Rows are points. Each copy is the shape, with its points in the same order, stretched, turned, moved and blurred by noise. Is it also mirrored, or only turned?

Shape:
[[-10  29]
 [-20 -77]
 [-31 -36]
 [ 14 -61]
 [-20  -4]
 [ 25  74]
 [ 30  53]]
Copy 1, 7 rows:
[[  7  -4]
 [-90  19]
 [-54  -1]
 [-70  39]
 [-30   7]
 [ 57   5]
 [ 31  23]]
Copy 1 is: mirrored
Copy 2 (7 x 2):
[[-26   7]
 [ 50 -69]
 [ 19 -46]
 [ 53 -29]
 [-13 -26]
 [-69  45]
 [-55  35]]
Copy 2 is: only turned

Shape (7 x 3):
[[-31  31 -51]
 [ 27 -33  -6]
 [ 10   3  29]
 [-80 -10  52]
 [ 42  61   3]
 [ 34  -6  84]
 [-49  -5  30]]
Copy 1:
[[  8 -76 -36]
 [  8  12 -45]
 [  2  10  12]
 [-85 -28  48]
 [ 76  -3  10]
 [ 12  69  50]
 [-48 -22  25]]
Copy 1 is: mirrored
Copy 2 (7 x 3):
[[ 61 -14 -25]
 [-39 -18   0]
 [-12  17  26]
 [ 41 -19 106]
 [ 13  62 -34]
 [-53  46  58]
 [ 28 -12  65]]
Copy 2 is: mirrored

Shape:
[[-26  14 -16  -6]
 [ 25 -34  47  95]
 [ 36 -17   0 -25]
 [ 29   8  22 -37]
 [-19   3   9  -3]
 [ 31   8 -22 -35]
 [  3 -37 -13 -47]]
Copy 1, 7 rows:
[[-20  16 -30  -8]
 [ 40  29  73  88]
 [ 41 -33   4  -6]
 [ 18 -26  26 -24]
 [-16   9  -3   1]
 [ 33  -6 -17 -30]
 [ 24 -48 -34  -5]]
Copy 1 is: only turned
Copy 2, 7 rows:
[[-29   0  -6   1]
 [108 -85 -36  -5]
 [ 29  26   5  43]
 [ 21  31  36  12]
 [ -7 -14  -3   3]
 [ -6  50  -9  23]
 [-17  12   4  74]]
Copy 2 is: mirrored
Copy 3 (7 x 4):
[[ -3  14 -33  -1]
 [ 34 -20  17 121]
 [ 23  18  32 -14]
 [ 20 -10  14 -34]
 [-11  -3 -20   6]
 [ 33  29   7 -42]
 [-23  38  34 -30]]
Copy 3 is: mirrored

Shape (10 x 6):
[[   5   16   -8  -25   16  -12]
 [  21    5  -24  -35  -19   25]
 [  21    0  -13   15  -10  -11]
 [  11   10    1    1   -5   68]
 [-110   19  -24    5   -7   -2]
 [ -17   39  -19   16    7    1]
 [   3    0   -1   20    4    0]
 [  16   -7   -1   19   23    1]
 [   2   11   28   18  -19   44]
 [  15    5   24   21    3   -7]]
Copy 1:
[[  3  29  10 -18  13   3]
 [ 40  -3  10 -34 -12  15]
 [  2   5   6  10 -17   8]
 [ 49 -51  23 -20  25  -6]
 [-50 -52 -68 -32  36 -47]
 [  1   3 -12  -2  15 -41]
 [  0 -12   7  14   8  -2]
 [  3   8  18  22  14  10]
 [ 24 -56  46 -13  13 -15]
 [  0  -7  41  13  10  -4]]
Copy 1 is: mirrored
Copy 2, 10 rows:
[[ -13   14    1  -15   21  -13]
 [  -6   17   -5  -31  -22    5]
 [   9   -7  -29    9   -1   -3]
 [ -18   36  -20  -13  -15   51]
 [-121  -32    7   -3   25   23]
 [ -36   10  -34   -2   20   -1]
 [  -7   -3  -22   13   11   14]
 [  10    2  -23    5   23   16]
 [ -27   25  -11   23  -13   42]
 [   1    9  -12   32   15    7]]
Copy 2 is: only turned

Shape, 13 rows:
[[ 16   0  39 -18 -20 -41  35  -2]
 [-24 -39  -9  28 -35 -10 -49  43]
 [-33  24   3 -44 -30   0  36 -16]
 [ -4  17 -19 -18  26  57  27  30]
 [ 56  -6 -47  31 -65 -17   2  23]
 [-11  -5   8 -23 -12  26 -60 -12]
 [-16  55 -15 -22  27  69   5 -26]
 [-18 -41 -22  52 -25   1 -19  -5]
 [ 40  10 -48  44 -44 -55 -55  49]
 [-27  68   1 -21  29  61  26   4]
 [ -4  11   2  -7   1 -38   4 -24]
 [ 10  -7   2 -41   8 -19  28 -13]
 [ 11  11  56 -10 -22 -12  18 -34]]
Copy 1:
[[ 15   1   0 -37 -11 -37  42 -24]
 [ 11 -34 -36 -10  -9  34 -72   9]
 [  3  10 -49   7 -48 -31  60  14]
 [ 25  57 -37  32  15   9  33  31]
 [ 35  -6 -51  12 -17  14 -44 -75]
 [  2 -42  -9   4  -8  71  12  19]
 [  3  47  -2  61 -24  31  72  34]
 [-39  -5 -29   9 -11  28 -58 -22]
 [ 50 -55  -9  32 -24  17 -87 -50]
 [ 20  70   0  50 -32   1  72  45]
 [ -9 -17   6  14 -20 -23  28 -11]
 [  4  -8 -23   3  11 -26  51  -8]
 [ -9  14  22 -38 -28   0  60 -23]]
Copy 1 is: mirrored
Copy 2 (13 x 8):
[[-13 -33  34   0 -14 -27   9   3]
 [ 51 -35 -55  -8  23  30 -24  17]
 [-49  21  10  -7 -18 -34 -23 -15]
 [ 13  64 -29 -18 -15 -12   5  32]
 [ 66 -24 -83 -25 -11 -48  24  -9]
 [ 34  15   8  -5   4  44 -14 -42]
 [ -2  85 -10   7 -29 -10   0 -36]
 [ 17 -31 -76   8   4  31   8  -9]
 [ 94 -36 -76  -1  43 -58  -7  -9]
 [ -6  89   2  19 -31 -26 -14  -5]
 [ -3  -9   6  11  20 -18   8 -22]
 [-27   3  15 -22   2  -7  22  -4]
 [ -5 -27  49  19 -31   7  12 -28]]
Copy 2 is: only turned
Copy 3 (13 x 8):
[[  18   53   15   27   -7   12    3   56]
 [  24  -39    1   -5   -6   21  -78   -5]
 [  -6   60  -40   11  -29   13   21   13]
 [  42   14  -26  -53   14  -19   65  -23]
 [  90   33  -13   -1   45   30  -87  -22]
 [ -19   14   40  -22  -19   14  -27  -32]
 [  -4   40  -15  -27    9  -17   78  -61]
 [  47  -29   -9   18  -11   60  -40  -39]
 [  35   -5   -5   10   98   13 -121   -9]
 [  -3   35  -31  -20   15  -47   96  -37]
 [  -7   35   -5   31   21   38    6   14]
 [  11   49   -1   -7    3   42   23   32]
 [  17   65   36   39  -36    2   12   20]]
Copy 3 is: mirrored

Shape (14 x 9):
[[ -39  -39   77   -1    0   57   -8  -82   -9]
 [  -8  -47   10   38   12   40   22  -90   33]
 [ -53  -29    9  -11  -45   33   -9  -31   32]
 [  46   17  -30  -75   -9  -21  -10   29  -38]
 [ -11  -33    5   67   31   -4    4   31   21]
 [  42    6  -44  -90  -11  -17   59   43   24]
 [ -40    8   59   37   19   53   25  -50   18]
 [ -19  -17  -20    7   78   -3  -37    2   38]
 [ -30  -52   58    2   -7   56   18  -78  -37]
 [  19   27  -12   42   59  -31  -35  -14   77]
 [  49   12   11  -94  -37  -56   24   44   15]
 [ -34   45  -41   34   64  -15    4   13   34]
 [ -16   26  -37   91   32  -23  -23  -34   35]
 [  -3   -5  -17  -73    0 -102   39   -9   18]]
Copy 1:
[[  -7  -93   51  -35    2   50  -75  -19  -59]
 [  -6  -95   12   47   38   47  -62  -35   -3]
 [ -34  -21  -12    1  -10   48  -92   -8   -8]
 [  40   22  -40  -28   -8  -42   44   -5   -7]
 [ -45  -30   -9   41   39   41   22   47    6]
 [  15   21  -52   28  -67  -33   31  -17   60]
 [  -3  -58   78   20   10   65  -44   -2  -12]
 [ -62  -10   24   51   52  -42   25   17   -5]
 [  28 -106   23  -27   -2   51  -78   -7  -59]
 [ -66   11   38   66   69   -1   60  -30   21]
 [ -10   29  -42  -27  -84   -7   60  -40    8]
 [ -20   33   40  100   50  -10   36   21   12]
 [ -18    5   17   91  104   41   15   -7   -4]
 [ -22   15  -41   63  -74  -22   49  -60  -48]]
Copy 1 is: mirrored
Copy 2:
[[ 33 -51  91  25 -16  15 -28 -70 -58]
 [ -4 -22  60  33   8  18  12 -91 -18]
 [-34  -5  54   0 -46   4  -4 -13 -33]
 [ 44  45 -28 -38   5  -9  -6  42  17]
 [-46 -70 -42   7  11 -11  18   1  19]
 [ -5  59 -19 -59   5  24  46  66  15]
 [ 18 -49  20  49   5  33   0 -33 -77]
 [-20 -15 -13  15  39  28 -44 -18  42]
 [ 31 -46  75   6 -21   0   6 -82 -69]
 [-10   6 -48  80  37  25 -16  11  52]
 [ 32  35  -5 -15 -17  -9  42  79  22]
 [-38   7 -76  27  63  17 -23  26   7]
 [-35  -1 -65  74  51 -36 -13 -40  35]
 [  1  52  10   4  60 -44  30  52  25]]
Copy 2 is: only turned
Copy 3:
[[-76 -28  67  13 -61   5  96  -1  13]
 [-36 -13  36  54 -48 -34 117  21  72]
 [ 14 -63  53  15 -29 -25  86   8  -4]
 [ 12  -4 -87 -39 -16  13   5 -18 -39]
 [ -9  18  41  47  19 -11  11  48  11]
 [ 34 -17 -85 -53 -46 -53 -15  24   1]
 [-28  11  73   6 -57   4  75  17  39]
 [-22  12   1  -9  61  -3  77  55   2]
 [-76 -28  45  34 -88   4  88  13  19]
 [ 13  51   7  -7  67 -19  76  -5  27]
 [ 19   1 -68 -58 -35 -46 -36 -40 -54]
 [ 36  47  -5  -8  30   5  70  54   8]
 [ 39  52  23  51  36   4 104   4  28]
 [ -2  41 -82 -23 -29 -75  37  -2 -73]]
Copy 3 is: mirrored

Shape:
[[-31  55  -5 -86 -31  50  31 -57 -52  31  17   5]
 [ 48 -15  23  48 -31  37  13   4   5   7  67 -37]
 [ 36 -27  28  28 -11  28 -64 -18  13 -33 -41  -1]
 [-70  46  15 -33 -11 -11  24 -32   0 -23  32  46]
 [-37  81 -25  16  10 -15  23 -21 -19 -17  22  31]
 [ 23 -52  -1  36   5   0 -20   3 -59   6  34 -20]
 [-28  -4  32 -18   6 -51  10  13   2 -61 -46 -19]
 [-18  56 -47 -56  15  28  10 -19 -51  19  11  24]
 [ 36   3  -5 -37  36 -47 -10 -21  50 -33  -9  -3]
 [ 31 -38  50   6  40  18 -17  53  16 -17   4 -32]
 [ 57 -11  25  39 -14   2 -19  56  21   7 -53 -53]
 [ 27 -42 -15  28 -14   5 -42  29  28 -62  -4 -95]
 [-63  23 -37 -18  27  88  29 -40 -15  44  22  10]
 [ 17 -55   1  26 -36   7 -70  45  26  55  19 -46]
 [-29  12 -59 -54 -32  53  57  -8 -24   3  12  72]
 [ 42  -9  32  12   0   8 -79  73  17 -56  13 -38]]
Copy 1:
[[ 23  62  39 -70 -20  41 -20 -68  -6  -8  10 -54]
 [ 10  62  15  69   5  24  -4  23  23 -33 109 -35]
 [-19 -30  22  70  22  22 -76 -36  24 -13  39 -39]
 [-39  10  45 -37 -33   0 -16 -48  10 -30   5  17]
 [-12  48  43 -15 -43 -23 -67  10 -21 -12  -2  38]
 [ 12  25  24  77  34  34   3  -4 -42 -17  45 -13]
 [-20 -25  51   8  52 -70 -17 -33  21 -20   5   3]
 [ 38  33  17 -54 -23  50 -24 -25 -44  -6 -12 -14]
 [ 40 -33 -26  -4  45 -26 -47 -35  35 -26  37  30]
 [  9 -27  50  45  69  20 -11  26  20   1  71  -5]
 [ 48  -6  35  67  37 -51 -43  26  22  15  56 -53]
 [-19  -5 -17  49  94 -39 -48  28  16 -27  48 -53]
 [-29  61  10 -38  -8  66 -23  -3  -8  65   7 -29]
 [ -7 -27   3  66   8 -14  -5   9 -25   0 117 -51]
 [ 25  26  -2 -25 -36  63  26 -18  18 -27 -49 -37]
 [  6 -72  43  22  47  -8 -42  53  -8 -59  61 -28]]
Copy 1 is: only turned
Copy 2:
[[ -51   81   22 -115   21  -37    6  -41  -21   14  -23   39]
 [  69  -45   52  -56   18   22    5   16  -16    6   34  -21]
 [   7  -29   21   37  -17   36  -42    1  -20  -19  -52  -15]
 [ -38   74  -46  -35   23  -41   36   16    9   36  -13   50]
 [ -15   59  -73  -36   29   -6   30  -14  -32   38   -2   10]
 [   1  -63   41   -2   31    6   -5  -20  -56   -6   31   -7]
 [ -58   14  -20   34   12  -42   40   28  -14   -2  -56  -37]
 [ -52   63  -26  -76   31  -11   -6  -68  -22  -11    5    9]
 [ -34  -20  -44   -4   26  -14  -10  -11   36   13  -48  -38]
 [  31  -28   33   15   59   12   -1    8   10  -56    0  -51]
 [  29  -15   46   25  -11   17   -9  -15  -15  -26  -15  -99]
 [ -18  -60   33    0   10   46  -11   53  -22  -31    3  -89]
 [ -30   74   18  -65   55   62   22  -59   -1   -2   15   39]
 [   3  -25   85   20    1   25  -52   -3    7    4   67  -53]
 [ -40   66  -22  -76  -34  -15   33  -60   24  -33   13   42]
 [  27  -28   10   16   26   11  -48   53   -7  -64   21  -74]]
Copy 2 is: mirrored
Copy 3:
[[  36   48   13   -7  -46   42   21   -3  -72   59  -43   40]
 [  15    5   62   26  -17  -28  -17  -41  -11   12  -16  -72]
 [  37    8  -38  -12  -11   -8  -79   12    4  -47    6  -49]
 [   0   40   -1   29  -18   46   41   31   20   21   11   62]
 [  10   46  -12   43    6   50   86    3   12  -13  -30   46]
 [ -11  -27   31  -21   -3  -17  -15  -71  -41  -39    8  -15]
 [ -18  -10  -28  -74  -34    1   19   38   52  -52  -15   12]
 [  47   41    5  -15    4   59   51  -12  -68   11  -18   43]
 [  21   20  -10  -78   40   23  -19   -2   51  -10   -5    3]
 [   1  -11   47  -55    5  -18  -39   27  -11  -34    3  -72]
 [  41  -35  -12  -56   -9  -51  -20   19    6  -31  -41  -86]
 [   5    5  -25  -70  -45  -11  -25  -49   17  -45   14 -108]
 [  34    6   21   41   -2  121   18    4  -68   59  -11   -2]
 [  23  -35  -32  -32   21  -60  -40  -38  -33   41   31  -79]
 [  91    3   41    9  -44   66   44    9  -45   34   27   71]
 [  10   51   -9  -46   -7  -65  -32    5  -14  -71   41  -87]]
Copy 3 is: only turned

Shape:
[[ 39  40  -2  18  -2   6  23  41  -9 -15 -25 -29]
 [-16 -24  15  -8  62   4 -38 -30 -13   4  -6 -42]
 [ 10  11 -21  33 -44 -14  31   7 -17  -1  11 -31]
 [-11 -35   2 -31  19  -8 -16 -41  -2   8 -31  30]
 [ 33  29  51  38 -16   9  34  19 -17  -6  23  14]
 [ 32 -19 -36 -48 -26 -14 -18 -12   9 -87  41  -5]
 [ 19 -35 -34 -15  45  13 -12 -22 -30   5  25   6]
 [ 33  12  16  10 -33  37  42   0 -31 -24 -14 -24]
 [ 57 -41  -7 -65 -16 -46  34 -16  -9 -49  34 -22]
 [ -1 -45 -22 -11  75 -27 -16 -19 -22  -5 -35  28]
 [-29   6 -11 -29  65 -25  -8 -45 -61 -10 -18  20]
 [ 45  51   0 -11 -21  19  30   4  -3  19   5 -10]
 [-25 -32   9 -27  50 -11 -72   7 -58  37 -19  -1]
 [ 70  25   9  33 -30   9   1 -10 -41  -9 -15 -19]
 [-26 -36 -13 -29  53  16  -2  -2 -51  -2 -28  19]]
Copy 1 (15 x 12):
[[-25 -30  21  -7 -23 -29   1 -37  -8  19  28   2]
 [-30  43 -35 -11  -1 -13   7  44  -9 -55  17  17]
 [-23 -10 -12 -28  13  37  -6   1  26  38  15 -19]
 [ 11  18   0 -14  48   3  -8  36 -15 -46  -8  25]
 [ 20 -16   3  47 -10   0  -8 -49  41  21  14 -22]
 [-36   1 -15 -33   0  72 -44  -9 -39  44  36  53]
 [-31  14 -10 -16 -12  14 -54  33 -18 -41  27  -5]
 [  6  17  14 -23  12 -18 -19 -29  14  39  45  10]
 [ 10  -2 -11 -18  22  44 -26  32 -29  13  93  26]
 [  2 -25 -21 -12  -1 -28 -30  60 -25 -71   6  15]
 [ -9 -14 -50 -14  44  -9 -29  11 -17 -70   1   7]
 [-25   9  38  -2  11  15   1 -57   0   1  24 -12]
 [-43  -2 -36  17  49 -26 -26  57 -21 -35  -8  14]
 [-27  -9   9   7  -9  -1 -24 -25  61  26  58  15]
 [  2  -2 -17 -24  33 -43 -43  36 -48 -35  -2   9]]
Copy 1 is: mirrored
Copy 2 (15 x 12):
[[-25  18  21   6  -5 -17  12  46  12  36 -42 -21]
 [ 21 -27 -42 -35 -28 -33 -57 -54 -16 -17  16 -10]
 [ -4 -18  30   6  31  -2   4  31 -18   2   1 -13]
 [  5  39 -53   5 -10   1 -30 -19 -36  10  53 -28]
 [-50  26  19  45  26 -17  21  27  41   5 -41  -8]
 [ 42  25  -2 -86  25  60  35  51 -24  -5  23  40]
 [ 13  26 -44 -21  31  22 -38   0 -16 -46   8 -48]
 [-21  26  39  24   0 -17  28  24  13   3 -12 -57]
 [-24  44  21 -89  42  19  35  45 -35 -17  66 -10]
 [ -1  44 -47  -6   6  19 -66  -2  -4  26  34 -29]
 [ -4  22 -34   7 -36   5 -77  11   8   3  69 -12]
 [-30  23 -13  15   4 -29  27  53 -22 -13  -7 -27]
 [  1  24 -43   7 -33 -33 -82 -60 -49 -47   4 -24]
 [ 12  47   2  46  21 -53  -5  35   4  -7 -27 -28]
 [-23  35 -13   8 -25  28 -48 -18  -4  -3  17 -66]]
Copy 2 is: mirrored
Copy 3:
[[ -25  -19  -23  -14   10    5   33   15  -55  -14   -6   53]
 [ -21   29   39   42  -67  -15   41  -27   23   -5  -24  -24]
 [ -16   21   17  -24   54   44   10   18   -5  -26   13   16]
 [  22   43   -3  -11  -73   -3  -48    0   31   31  -29   -3]
 [ -10   -2   -2   16   71  -19  -53   -4   -2  -12    3   57]
 [  12  -28  -24  -24  -92   46  -20   -8   30  -24   63   40]
 [ -16   49  -20   45  -80   14    0   23   42  -13    3  -33]
 [ -51  -15   -9   -3   15   21    0   21   19    0  -13   84]
 [  28  -13   10   16  -70   37  -52    4    6    0   51   80]
 [   6   47   -4   24 -116    7  -38   -7  -21   10  -42  -43]
 [ -52   66   -4    8 -121   26  -30  -43  -18   35    0   -8]
 [ -13   19  -31  -19   25  -13   22   43   -1    7   26   70]
 [   1   46    3   67  -85   31   14  -53   12   48  -27  -68]
 [ -31   23  -25   16   21   37    4   -6   11  -20  -20   87]
 [ -32   28  -12   28 -104   20  -21   -3    2   41  -24  -38]]
Copy 3 is: only turned
Copy 4:
[[-11 -21 -12  -2 -18   2  51  43  23  17 -29  27]
 [ -3 -45  21 -14  73   5 -25  -7 -29  32 -40   8]
 [  3  -6  -6   7 -48  -9  22  33  33  23  -5 -28]
 [  1  17  45   5  44  26  -1 -16 -23  -5  18  13]
 [ 23  10 -57  16 -16 -17  19  35  63  29  18  25]
 [-56 -29  25  -7  46 -70  33 -51   6 -90 -46 -70]
 [-47  -8  12 -26  30  13 -38 -24   1  -4 -23  13]
 [ -9 -26 -40  -3 -21 -12  28  18  23  51  31  13]
 [-41 -24  19  43 -15 -60  27 -72  40 -61 -12 -44]
 [-44   5  52  25  51  54 -20  20 -21 -19 -16  14]
 [-29  26   5  48  50  37 -27  -1 -66  29 -13  22]
 [ 14   6 -32 -24 -31  10  34 -18  24  27 -18  39]
 [  5  10  43  -5  55 -35 -45  31 -53  38 -33  61]
 [-29  -1 -16 -27  -7 -15  43  -3  49  66  -5  15]
 [-19  -4  17  18  27  13 -40  39 -51   9   4  36]]
Copy 4 is: mirrored
